Each row is a point. Each copy is the shape, with its points in the same order, turned, moved and blurred by noise. Is it also mirrored, or only turned?

Shape:
array([[-0.002, -0.019, -0.020],
       [-0.054,  0.041, -0.005],
       [-0.046,  0.047, -0.043],
       [ 0.032,  0.000,  0.041],
       [ 0.030,  0.040,  0.025],
       [ 0.011, -0.001, -0.008],
       [ 0.053, -0.046, -0.006],
       [-0.031, -0.033, -0.061],
       [-0.002,  0.003, -0.002]])
Copy 1:
array([[-0.034,  0.020,  0.001],
       [-0.007, -0.054,  0.016],
       [-0.031, -0.061, -0.014],
       [ 0.035,  0.042,  0.001],
       [ 0.040,  0.010, -0.027],
       [-0.013,  0.018, -0.011],
       [-0.020,  0.080, -0.017],
       [-0.082,  0.002,  0.004],
       [-0.008,  0.007,  0.001]])
Copy 1 is: mirrored
Copy 2:
array([[-0.025, -0.013,  0.013],
       [-0.014,  0.052, -0.033],
       [-0.043,  0.065, -0.014],
       [ 0.046, -0.013,  0.026],
       [ 0.039,  0.028,  0.034],
       [-0.007, -0.001,  0.023],
       [-0.003, -0.053,  0.054],
       [-0.076, -0.011, -0.002],
       [-0.004,  0.008,  0.011]])
Copy 2 is: mirrored
Copy 3:
array([[ 0.009,  0.021,  0.010],
       [-0.027, -0.017, -0.053],
       [ 0.012, -0.029, -0.057],
       [-0.048,  0.001,  0.050],
       [-0.037, -0.039,  0.037],
       [-0.002,  0.003,  0.018],
       [ 0.012,  0.033,  0.071],
       [ 0.046,  0.041, -0.024],
       [-0.012,  0.002,  0.009]])
Copy 3 is: mirrored
Copy 4:
array([[-0.021, -0.015, -0.010],
       [-0.089,  0.023,  0.020],
       [-0.090,  0.026, -0.019],
       [ 0.022,  0.036,  0.029],
       [-0.004,  0.067,  0.011],
       [-0.014,  0.011, -0.008],
       [ 0.043, -0.009, -0.019],
       [-0.051, -0.046, -0.032],
       [-0.029,  0.014,  0.004]])
Copy 4 is: only turned

Shape:
array([[ 0.008, -0.019,  0.005, -0.008],
       [-0.004,  0.063, -0.009, -0.002],
       [-0.048, -0.004, -0.042,  0.014],
       [-0.018,  0.002, -0.039, -0.080],
       [ 0.038,  0.019, -0.023,  0.025],
       [-0.047,  0.002,  0.057, -0.027],
       [ 0.028, -0.009, -0.011,  0.023],
       [ 0.020, -0.005, -0.032,  0.024],
       [-0.070,  0.025,  0.004, -0.013],
       [ 0.025,  0.043,  0.003,  0.042]])
Copy 1:
array([[ 0.011,  0.005, -0.005,  0.012],
       [-0.015, -0.046, -0.048, -0.034],
       [-0.028, -0.028,  0.050, -0.032],
       [ 0.027, -0.076,  0.020,  0.029],
       [ 0.023,  0.000, -0.020, -0.049],
       [-0.052, -0.015, -0.009,  0.050],
       [ 0.017,  0.020, -0.003, -0.023],
       [ 0.013,  0.007,  0.007, -0.039],
       [-0.058, -0.049,  0.012,  0.001],
       [-0.011,  0.000, -0.048, -0.060]])
Copy 1 is: mirrored
Copy 2:
array([[ 0.003, -0.004, -0.004, -0.016],
       [-0.003,  0.048,  0.027,  0.049],
       [ 0.043, -0.025,  0.027,  0.033],
       [ 0.015,  0.022,  0.072, -0.038],
       [-0.040, -0.014,  0.005,  0.034],
       [ 0.060,  0.053, -0.017, -0.027],
       [-0.024, -0.017, -0.018,  0.014],
       [-0.021, -0.028,  0.005,  0.027],
       [ 0.068,  0.027,  0.027,  0.024],
       [-0.023,  0.011, -0.018,  0.057]])
Copy 2 is: only turned
Copy 3:
array([[-0.010,  0.003, -0.004,  0.010],
       [ 0.024,  0.009, -0.071, -0.028],
       [-0.049, -0.002, -0.071,  0.026],
       [ 0.036, -0.017, -0.052,  0.064],
       [-0.005,  0.061, -0.034, -0.021],
       [-0.012, -0.072, -0.018, -0.022],
       [-0.022,  0.037, -0.014,  0.000],
       [-0.028,  0.048, -0.033,  0.013],
       [-0.017, -0.055, -0.076,  0.002],
       [-0.011,  0.044, -0.038, -0.044]])
Copy 3 is: only turned

Shape:
array([[-0.002, -0.009, -0.028,  0.002, -0.011, -0.026, -0.027,  0.009],
       [ 0.014,  0.057,  0.044,  0.005, -0.007, -0.026, -0.031, -0.099],
       [ 0.011,  0.055,  0.023,  0.044, -0.005, -0.002, -0.026,  0.039],
       [ 0.006, -0.030,  0.085,  0.070, -0.015,  0.018,  0.038,  0.032],
       [-0.006, -0.012, -0.019, -0.024, -0.004,  0.010, -0.036, -0.010],
       [ 0.016, -0.013,  0.027, -0.018, -0.010,  0.012,  0.023,  0.018],
       [ 0.015, -0.012,  0.023, -0.004,  0.010, -0.022, -0.010,  0.016],
       [ 0.016, -0.006, -0.023,  0.026,  0.001,  0.020,  0.038,  0.040],
       [-0.009, -0.019, -0.019, -0.023,  0.001,  0.031, -0.023, -0.026],
       [-0.019, -0.003,  0.004, -0.014,  0.180,  0.015, -0.017, -0.004],
       [-0.065,  0.000, -0.014, -0.006, -0.009,  0.014,  0.059,  0.023],
       [ 0.011, -0.023, -0.030,  0.016,  0.034, -0.005, -0.010,  0.026]])
Copy 1:
array([[ 0.042,  0.016, -0.030, -0.024,  0.005, -0.001,  0.006,  0.004],
       [-0.008, -0.017,  0.066, -0.018,  0.003, -0.048,  0.077,  0.043],
       [-0.008, -0.018, -0.066,  0.025,  0.011, -0.026,  0.038,  0.035],
       [ 0.022, -0.093, -0.040,  0.056, -0.069, -0.003, -0.004,  0.025],
       [ 0.011,  0.027, -0.007, -0.030, -0.005, -0.001, -0.017,  0.019],
       [ 0.004, -0.030, -0.007,  0.021, -0.005,  0.014, -0.030,  0.008],
       [ 0.029, -0.032, -0.014, -0.002,  0.009, -0.016, -0.012,  0.004],
       [ 0.023,  0.009, -0.046,  0.057, -0.020,  0.010, -0.017, -0.011],
       [ 0.003,  0.033,  0.011, -0.022, -0.027, -0.006, -0.024,  0.018],
       [-0.022,  0.009, -0.007, -0.007, -0.010, -0.150, -0.069, -0.081],
       [-0.022, -0.001, -0.029,  0.009, -0.048,  0.044, -0.001, -0.056],
       [ 0.047,  0.018, -0.040,  0.010, -0.009, -0.031, -0.026, -0.014]])
Copy 1 is: only turned
Copy 2:
array([[ 0.002,  0.004,  0.037,  0.008,  0.037, -0.013, -0.005,  0.025],
       [ 0.064, -0.034, -0.005, -0.044, -0.033,  0.019,  0.061,  0.062],
       [-0.016, -0.048,  0.010, -0.009, -0.030, -0.039, -0.010, -0.013],
       [-0.009, -0.007,  0.003,  0.056, -0.032, -0.043,  0.066, -0.066],
       [ 0.003,  0.024,  0.009, -0.020,  0.044,  0.005,  0.007,  0.014],
       [ 0.022,  0.033, -0.005,  0.022, -0.001, -0.017,  0.002, -0.025],
       [-0.004,  0.012,  0.010,  0.027, -0.012, -0.003,  0.006,  0.011],
       [ 0.011, -0.014, -0.011,  0.046,  0.036, -0.036, -0.017, -0.041],
       [ 0.011,  0.021, -0.010, -0.020,  0.053,  0.014,  0.015,  0.004],
       [-0.051, -0.043, -0.056,  0.051,  0.017,  0.130, -0.029,  0.012],
       [ 0.049,  0.000,  0.041,  0.023,  0.042,  0.022, -0.015, -0.080],
       [-0.022, -0.011,  0.000,  0.040,  0.044, -0.003, -0.014,  0.008]])
Copy 2 is: only turned
